Each row is a point. The points of each table are mixes of a few directions, plus a little noise. How many directions does each table use, and how many do they share? Where both have some left over, give the other angles between the two spaces (their principal angles), to ten degrees, smallest first.

First (5 x 2)
[36 -5]
[17 -2]
[35 -5]
[-53 7]
[-35 5]
Second (5 x 2)
[1 -2]
[-20 50]
[15 -36]
[-11 27]
[15 -37]
Directions: first 1, second 1, shared 0; angles 60

First (9 x 6)
[-12 -57 4 -46 -36 0]
[7 33 -5 30 9 9]
[14 29 -8 32 -1 17]
[61 -48 -11 -11 -4 17]
[37 25 -10 36 15 16]
[-36 23 12 -5 29 -31]
[-28 -48 9 -49 -24 -13]
[1 35 -4 29 7 7]
[-45 8 12 -16 4 -23]
Second (6 x 6)
[12 7 5 1 48 -25]
[7 -34 -7 -13 -54 29]
[31 24 -11 34 2 22]
[-47 -27 12 -41 -20 -19]
[45 19 -8 29 39 2]
[-47 11 9 -10 -14 -10]
Directions: first 3, second 3, shared 3

First (8 x 11)
[15 9 1 -5 5 1 25 0 -32 -19 15]
[2 65 -22 27 46 -59 -1 -39 -11 -28 60]
[-7 -7 43 -44 -8 -4 11 -40 -47 8 -39]
[-8 -43 6 -9 -5 41 -21 25 52 8 4]
[-19 -35 -14 34 -24 53 -14 55 60 -11 -21]
[1 19 -28 13 -7 -11 6 14 5 21 36]
[-25 10 18 -11 -12 -11 -1 -29 -16 12 -27]
[41 -17 -3 -3 5 -10 -5 15 -10 9 -28]
Second (10 x 11)
[8 -1 36 10 -57 4 -22 36 33 -10 -9]
[-12 -2 -8 -2 10 -5 -10 -17 4 21 -10]
[67 -11 11 9 30 -42 -25 22 19 -49 -13]
[46 -16 18 9 24 18 -19 18 22 -43 22]
[-21 -2 -24 -8 43 50 31 -30 -30 6 43]
[4 11 10 1 -38 -16 15 26 -9 -15 -7]
[-47 -3 -38 -10 45 -13 -19 -67 -2 73 -27]
[-10 -1 10 1 -14 40 10 8 0 -6 27]
[4 14 -10 -6 -8 -3 49 16 -41 -28 17]
[-39 11 -6 -4 -37 -33 -10 -13 4 51 -43]
Directions: first 6, second 4, shared 2; angles 30, 60

First (11 x 20)
[10 -4 -1 0 7 9 -4 -6 0 -4 17 3 3 -1 -5 -1 3 -3 15 4]
[15 -23 25 28 -65 -37 -36 75 37 55 18 2 -20 28 -62 11 56 -16 -15 32]
[-25 12 -2 -4 -3 -13 15 -1 -7 0 -39 -7 -2 -2 22 -1 -17 8 -30 -14]
[2 7 -13 -14 37 26 13 -41 -17 -30 6 2 12 -15 25 -6 -24 5 21 -11]
[-35 12 6 3 -30 -36 13 26 2 21 -59 -12 -10 7 14 2 -8 8 -54 -11]
[15 8 -23 -23 71 53 18 -75 -29 -55 29 7 22 -26 36 -10 -36 6 50 -16]
[-27 24 -19 -21 41 15 35 -51 -29 -36 -39 -7 12 -20 56 -9 -49 17 -11 -31]
[-13 -3 13 13 -42 -35 -8 44 16 33 -24 -5 -13 16 -17 6 18 -2 -35 7]
[6 -16 21 22 -56 -34 -27 62 29 46 5 0 -17 23 -47 10 42 -11 -19 23]
[11 -8 4 5 -8 0 -11 11 8 8 17 3 -2 5 -17 2 14 -5 8 10]
[42 -11 -12 -9 49 52 -8 -46 -10 -35 69 14 16 -14 -6 -5 -1 -7 70 8]
Second (11 x 20)
[-15 29 22 31 -37 -19 -24 21 15 8 25 14 -6 0 -45 -9 -10 -30 4 24]
[46 -66 -22 -33 32 21 18 4 -1 10 -12 -21 -4 17 30 17 47 37 -2 -11]
[-29 35 -3 4 22 6 30 -29 -14 -37 -23 -8 -9 -12 22 -29 -65 -7 -17 3]
[59 -80 -17 -30 13 14 -5 24 9 33 5 -13 2 23 10 33 83 35 9 -10]
[-57 70 0 6 12 -3 17 -48 -25 -39 -25 9 13 -31 27 -20 -77 -13 -8 -19]
[5 -3 7 9 -14 -6 -11 15 9 10 13 3 -4 5 -19 1 12 -7 3 10]
[-33 50 19 28 -31 -19 -20 2 4 -2 15 19 4 -12 -30 -10 -29 -30 5 10]
[29 -53 -35 -61 32 18 -7 -29 -26 26 -23 5 51 -7 65 64 81 60 23 -76]
[-4 15 18 30 -20 -9 -1 24 18 -5 17 -4 -28 9 -39 -28 -26 -29 -10 42]
[-12 16 1 5 5 1 10 -8 -3 -14 -6 -2 -5 -4 3 -13 -26 -6 -7 5]
[13 -12 8 12 -13 -4 -6 24 15 9 15 -3 -15 12 -25 -6 11 -9 -2 23]
Directions: first 2, second 3, shared 1; angles 80
